Rows are points. Before rounding, the points of a table are all equally far from one centre. They may lie mostly on one side of it. Where is the centre, to within rounding?
In the rows, 128 means zero.

Points:
[[146  77 198]
 [156  89 143]
 [146  86 211]
 [ 69 166 200]
 [173 115 183]
 [156  79 178]
 [171 123 152]]
Centre: [110 124 172]

Points (15 x 11):
[[ 68 161 167  62 123  96 155  94 136 143 196]
 [ 98 203 121 141 209 127 114 137 163 104 146]
 [129 151  98 135 201  88  70  43 147 154 130]
 [113 181 150 152 208  75 113  72 140  41 182]
 [148 165 117  89 214  79  79 137  75  83 149]
 [ 80 177 121  74 206  85 153 100 111  70 164]
 [ 91 160  99 156 194 105 120  92 147  98 202]
 [107 193 146  62 189  70 108 100 117 140 192]
 [ 68 152 159 114 179  53 136  88 198 141 138]
 [ 61 183 103  74 194 117 110  90 132 125 155]
 [107 108 152  72 202  61 111  62 114 164 147]
 [101 218 121  57 116  67 150  89 104 122  76]
 [100 153 133  92 206  74  95  17 108  63 141]
 [173 128 110 108 175  64 135  62 191 123 163]
 [134 134 151  76 177  32 101  35 141  51  94]]
Centre: [126 148 153 122 131  97 113  94 119 101 124]

Points:
[[113  22  64 141  48  43 126 120 163  78 123 214 137 167  86 155 166 140
  150 135 149 160 163 113]
 [117 100  74 171 122  55 133  76 165  90  95 186 162 129  53 120 217  85
  155  66  82 149 146 127]
 [ 94  55  83 113  48  67 108 159 132 131 136 188 169 108  90 135 192  94
  147  75 107 133 195  99]
 [ 66  94 125 184  27  73 170 100 124 103 140 215 107 173 108 102 206 131
  162  81 115 150 209 125]
 [111  71 126 143  77 104 154 146  78 123 113 211 132 175 122  98 168 144
  172 151 125 154 224 130]
 [ 73  53  71 143 112  76 182 123 122 100  92 155 131 173  81 147 193 106
  151 137 168 170 184  68]
 [113  74 123 185  54  38 190 116 126  89 116 189 165 151 117 140 134 126
  121  87 154 202 240  68]
 [ 54  66  85 125  71  61 157 141 137  85 137 195 195 180 120 121 192 143
  151  67 149 176 209 103]
 [ 85  83  68 156  79  64 153 134 131 128 146 149 159 154  75 154 206  89
  155  96 118 172 199 126]
 [ 46  86  79 205  80  67 145 113 118 109  81 158 157 207 118 145 172 128
  125 107 116 158 165  36]
 [ 89  64  91 150 138  61 142 112 159  51 143 136 186 173 112 118 170 108
  152 111 167 213 192 132]
 [ 81  24  93 128  75  56 170  91 130 107 104 156 141 137  97 152 164  49
  174 107 112 175 196 137]
 [ 64 105  70 118  64  84 152 105 140 115  95 192 132 170  94 170 220  99
   90  89 128 186 170 138]
 [ 78  81  54 176  53  49 178 115 128  91  98 137 151 154 115 176 149 135
  126  69 146 215 188 125]
 [ 54  86 108 160 133  80 105  88 149  65 116 239 185 133 117 116 135  90
  171  93 185 195 174 112]
 [ 58  35  85 173  71  44 162  83 134 129  78 148 167 167 133 103 183 157
  155 107 141 154 200 118]
 [ 90  68  94 143  91  34 110 136 134 122  90 170 188 185 135  45 168 147
  159 117 120 150 171 123]
 [ 63  81  66 161  82  35 115 136 137 121  82 154 159 151  87 110 133  62
  145  73 138  88 155  91]
 [104 114  58 148  88  43 155 127 112  79 109 217 128 199 106 143 157 114
  171  81 115 202 167 167]
 [137  76  60 153  61  78 113  54 120  80 106 179  90 127  75 140 159  90
  156 128 165 203 211 118]
 [110  87  73 154  99  76 173 118 147  93  74 210 186 159 108 164 183  92
  185  80 171 192 197 114]
 [ 47  59  59 143  78  98 116  87 105 109  88 210 157 183 111 136 103  88
  120 106 114 184 211  86]
 [ 92  68 142 142  45  58 185 125 137  62  93 124 141 168 107 105 217 141
  154 107 125 202 190 125]
 [119  83  85 182 112  33 144 119  90  54 102 157 152 198 138 137 124 117
  152 116  94 176 213 160]
 [ 56  80  97 146  48  97 113 142  98  68 118 189 150 174 120 157 176  90
  162 118 182 180 189 156]
 [ 72  81  60 151  54  84 111 131 145 104 132 165 170 101 120 146 113 122
  182 118 135 170 199 107]
 [ 69  84  63 105  83  46 138 136 122  60  94 167 160 168 129 118 146 107
  141  79 182 132 216 160]
 [ 87  89  73 167  87  48 137 113  53  83 111 199 116 211  93 144 185 103
  148 104 179 187 187  85]
 [ 80  83  79 162 124  34 151  98 142  90  93 235 122 149  98 155 188  94
  139 107 116 173 203 138]
 [113  71  75 118  32  42 137  83 107 108 107 196 130 172  49 142 130 133
  164  56 119 177 221 104]]
Centre: [124  79 126 146  92  96 127  92 117  86 110 169 133 152 126 123 148 120
 129  67 134 150 148 102]

Points, 31 rows:
[[169 111 100 141 173  86 101  95 140 179  92 134 125 121 151 138 164 161
  109 167  76 143 138 134]
 [132  67 120 162 150 102 107  85 154 168 133 151  86  95 162  96 188  55
  117 106 138 112 168  99]
 [146  88  91 149 140 129 112  79 177 155 127  94 151  77 176 154 142  90
  104  73 112  92 191 159]
 [171  78 104 131 159  98 119  95 172 122  58 123 106  68 147 121 176  97
   91 126 118 101 128 125]
 [142   7  86 148 157  57 102 108 140 174 115 129 141  97 128 137 179 155
   92 129 125 101 156 152]
 [187  58  87 117 194 105  98 110 160 181  94 131 141  95 168 129 157 122
   95 121  89 122 154 152]
 [126  80 100 153 114 149 103  98 193 187 122 161 147  87 115  83 150 130
  132 112 117 138 166 156]
 [148  65 133 128 204  73 130 107 185 141 181 142 161 142 132 143 177  70
  110 128  83 128 150 135]
 [176  65  76 152 165 128  93  66 138 176 145 133 143 100 154 147 186 102
  130 141 105  98 174 170]
 [149  74 120  96 134  40  74 127 157 143 131 108 109 116 137 125 153  82
  107 150 107  80 193 150]
 [133  52  99 102 165  66  59  77 142 161 138 148 105  82 119 124 112  82
  156 156 136  84 164 139]
 [161  81  89 117 145  89  86  96 194 121 142 137 189  96 193  97 165  98
   92 154  80 107 142 101]
 [152  78  95 107 147 130  61 132 156 205 137 136 129 116 127 127 175  97
   98 127 142  99 174 128]
 [116  22 147 126 150 150  83  74 159 141 145 172 123  83 145 121 179 112
  156 126  88 138 191 136]
 [137  75  67 139 182  48  75 103 165 160 124 145 135  82 179 132 164 151
  122 157 135 105 165 142]
 [174  72 140 141 144  64  90  92 163 154 104 149  70 103 153 141 172 132
  129 123 105  92 153 150]
 [154  58 110 131 137 104 118  74 205 160 109 151 154  74 100 154 177  79
   93 107 135 117 160 149]
 [154  75  68 104 164 110  93 114 126 168 109 167 138  86 156 138 115  94
  158 130 171  89 158  94]
 [142  85  99 137 157 122  85  92 147 158 102 162 140  38 134 176 178 151
  101 167  97 107 157 128]
 [113  76 120 156 165  67 109  55 186 173 131 146 134 101 123  91 107  77
   87 138  99 100 121 104]
 [172  47  77 145 169  88 115 147 163 173 157 104 129  88 176  96 137  75
  120 124  98 115 176 125]
 [161 104  31 142 140 126  82  92 165 170 129 164 160 109 141 158 137 135
  128 166 109 138 134 121]
 [125  63 101 164 131  88 114  74 162 164 183 119 127  62 137 108 133 145
  110 167 146 133 180 115]
 [169  57 103 102 131  88 128  91 176 133 132 126 147  95 139 165 171 113
   71 107 131 108 164 184]
 [142  94  90 154 168  66  78 101 189 151 154 149 127  83 123 123 173 109
   82 104 164 153 145 107]
 [126  47  63 174 167  96  97 121 155 187 161 137 134 118 132 158 158 147
  132 164 116 123 190  95]
 [144  52  85 138 146 119  40 125 164 190 151 131 135 128 140 193 179  81
  122 111 124 129 133 136]
 [166  71 103 153 152  36 110 125 181 164 133 127 148 137 151 137 117 165
  134 138 129 143 153 147]
 [164  21 122 101 155 104 121  85 164 135 108 174 176 119 157 136 167 128
   97 116 106 110 133 172]
 [139  72  97 106 159 113 107 116 211 121 137 143 117 107 140 129 108  91
  104 165 101 127 205 130]
 [143  89  78 125 142 114 137  81 191 171  85 146 161  82 161 137 134  91
  107 161 124  95 167 152]]
Centre: [115  75 108 130 138  96 104 107 140 136 132 128 146 101 139 139 146 108
 134 119 102 126 139 119]

Points (30 x 24):
[[110  98 169  54  75 121 165 128 185 157  96 126 112 150 209 115 151 141
  180 180 206 100 190  93]
 [149  80 178  93 134 182 113 119 141 204 103  57 132 100 215  98 164 185
  217 173 160  78 160  95]
 [122  64 140  68  96 196 165 126 160 170 124  14 100 129 225 115 123 126
  202 158 205  91 181 125]
 [ 89 110 163 132  76 117 119  74  74 148 156 111 159 133 174 104 134 131
  195 114 189  97 184 149]
 [128  97  88  94  37 128 160 116 183 157 107  52 126 116 175 179 107 118
  168 173 164  24 205 127]
 [128  87 126  61 105  92 130 153 165 190 112  49 118 106 232 181  94 150
  169 168 186 127 214 131]
 [148 141 141  58 119 164  96 114 116 176 137  59 110 133 168 137 165 141
  218 159 205  77 142  97]
 [150  94 157  74 129 151 124 122 117 152 173  72 123 122 249 131 124 188
  173 222 200  96 152 127]
 [142 116 185 119 121 130 164 127 127 172 133 120 143 131 232 185 134 166
  174 144 176  98  75  80]
 [114  66 183  87 134 194 143 138 123 195 176  41 116  78 210 137 126 144
  199 162 218  46 139  80]
 [ 93 150 129 110 115 144 127 122 156 158  98  68 137 153 245 153 164  95
  163 192 170  68 196 122]
 [ 86 121 210 110 131  99 182 178 200 175 130  96 180 180 155 125 114 101
  185 129 174 122 173 133]
 [137  63 126  89 138 173  69 123 168 172 123  69 152 156 238  96 126 151
  180 153 198  71 156 124]
 [102  85 178 114  63 164 179 103 125 158  95  87 130  68 201 177 186 184
  197 164 174  55 155  89]
 [129  57 149  93 120 203 128 163 215 196 121  17 103 159 203 127 133 196
  186 117 190  84 183  80]
 [131 131 178 114 103 140 107  81 142 178 146  77 150 150 218 193 106 165
  233 134 173  79 109 107]
 [134 123 157  72 138 167 115 132 111 181 127  50 159 131 203 144  96 115
  212 195 207 100 192 142]
 [136  96 108 103 118 183 211 118 106 200 134  91 102 128 172 111 101 159
  144 153 195  21 140 141]
 [128  96 163  88 157 155  97  94 183 102 147  51 119 135 196 144 103 163
  157 128 223  79 103 106]
 [118 106 160  69 174 108  96 135 209 181 138  38 116 139 199 124 125 180
  173 160 218 100 181 146]
 [140 121 137 131  47 118  94 106 167 192 119  47 170 128 248 132 136 119
  138 135 145  46 153 120]
 [137 143 177  70 169 172 149 128 166 119 107  80 180 129 206 146  79 113
  158 148 175  90 161  75]
 [146 122 127  63  97 122 136 155 189 135  75  53 178 171 159 166 110 168
  164 115 193 134 170 117]
 [154 109 132  63  86 144  86 105 137 190 117  59 135 120 206 168 127 155
  147 163 224  62 202 142]
 [145 105 215 113  90 150  90 126 110 164 115  69 130  60 190 159 110 105
  193 166 212  88 141 149]
 [157 175 170  62 156 206 167 135 107 185 118  93 131 121 150 112 132 157
  171 152 172  74 131 106]
 [138 146 165  72 157 169 108 165 160 125  95  70 120 134 194 140  88 154
  140 174 171 107  73 152]
 [ 95 152 182  87 128 139 183 145 107 169 132 100 119 117 199 169  57 132
  206 123 220  82 144  95]
 [145 109 152  57 150 137 132 149 132 147 118  76 173 115 223 176 126 140
  148 155 164  21 184 116]
 [120 102 122  42 151 225 126 131 158 175 113  63 144 103 168 123 119 145
  164 165 199  31 157 171]]
Centre: [ 93 113 147 128  93 166 132 156 169 165 157  87 133 106 161 139 112 164
 152 147 153  99 161 120]

Points (29 x 24):
[[155 104 144 141 145 104 147 107 187  44 170 115 126 136 118 110 167 128
  147 147  77 152 111 144]
 [152 167 167 140 116  86 176  83 188  35  81 113 157  87 140 104 116 120
  101  93  82 164  84 144]
 [135 146 119 126  92  82 130 112 187   7 106 137 129 134 137 151 109  87
  131 110  72 133  62 156]
 [139 124 130 103  79  88 139  88 218  64  93 114 126 134 152 108 111  64
  119 121  76 142  97 174]
 [144 146 159 130 131 107 198 151 222  30 124 111 145 131 120 165 118  87
  155  86  51 126  86 175]
 [107 148 134  89 128  99 121 133 216  35 131 112 149 172  98 180 160 123
  110  97  73 115 110 163]
 [142 143 101 129 133  88 199  62 191  50 153 135 156 148 129 172 142 102
  150  95  99 106  76 120]
 [101 143 120 110  92 111 117  59 177  62 138 125 116 145 147 135 129  78
  120 113 105 102  44 179]
 [124 116 148 141 120 120 132  61 183  66 138  72 158 146 155 142 124 123
  136  79  45 127  59 121]
 [153 160 132  81 120 102 183  87 211  17 134 129 160 163 158 135 119 102
  128 144  49 132  53 121]
 [141 126 141 104 144 112 169 112 217  22 111 119 122 157 115  83 136 150
  150 163  96 156  94 176]
 [128 120 158 137  94 101 132  95 158  62 182 112 136 126 145 154  75 138
   85 146  72 142  61 145]
 [142  94 154 144 105 114 154 101 187  24  82 115 112 160 113 159  92 142
  120 138  82 111  71 189]
 [130 135 107  99 106  79 151  84 212  53 141 114 167 169 151 128 120 106
  150 133  48 114  57 111]
 [126 101 135 138  85  71 144  99 166  40 145 120 178 178 135 115 112 110
  136 108  73 105  94 113]
 [155 118 164 151 125 138 170  94 184  39 169 101 157 166  98 163 123 110
  155  61 103 129  87 166]
 [127 120 151  79 143 112 142  46 183  36  97 131 130 159 144 130 122 116
  111 117 112 155  18 143]
 [138 157 127 136 113  88 149  97 231  57 153 120 149 143 127 120 110  86
  146 129  35 123  56 127]
 [135 148 145 126 136 109 197  74 178  41 101 129 138 126  67 188  96 100
  133 129  74 171  70 123]
 [154 148  98 150 107  83 162  94 233  50 104 110 127 146 154 143  98  97
   78 125  94 166  62 146]
 [134 136 167 104  99  76 169  93 197  18  93 135 173 196 103 134 107  92
   75  84 110 141  73 138]
 [142 187 162 112 144  55 139  90 227  61 115  74  85 150  81 133  89 100
  110 136  77 140  70 167]
 [161 172  96 107  77 117 165 123 226  80 138 114 137 110 148 135 120 112
  138 120  67 153  65 159]
 [102 138 145 102 114  59 136  89 235  75 129 145 151 151 131 160 159 103
  142 149  78 137  64 130]
 [117 133 111 124 101 113 181  94 210  17 143 140 139 152 130 136 116 146
  127 100  85 154  96 153]
 [116 150 163 102  89 103 124  88 207  42 117 108 156 164  68 142 167 117
  128 114  73 161  63 149]
 [110 170 127  96 136  76 174  69 172  44 125  76 135 123 162 107 112  91
  117  86  59 145  46 173]
 [144 174 165 130 137  94 201 141 233  65  87 137 154 159 125 133  92 121
  167 101  48 108 108 121]
 [145 110 131 114 137  82  95 109 209  31 112 125 139 169 126 139 108 102
  143 108  96 158  78 109]]
Centre: [134 160 158 117 136 109 169 122 163  93 113  97 141 165 129 139 119 110
 118 129 110 128  80 144]
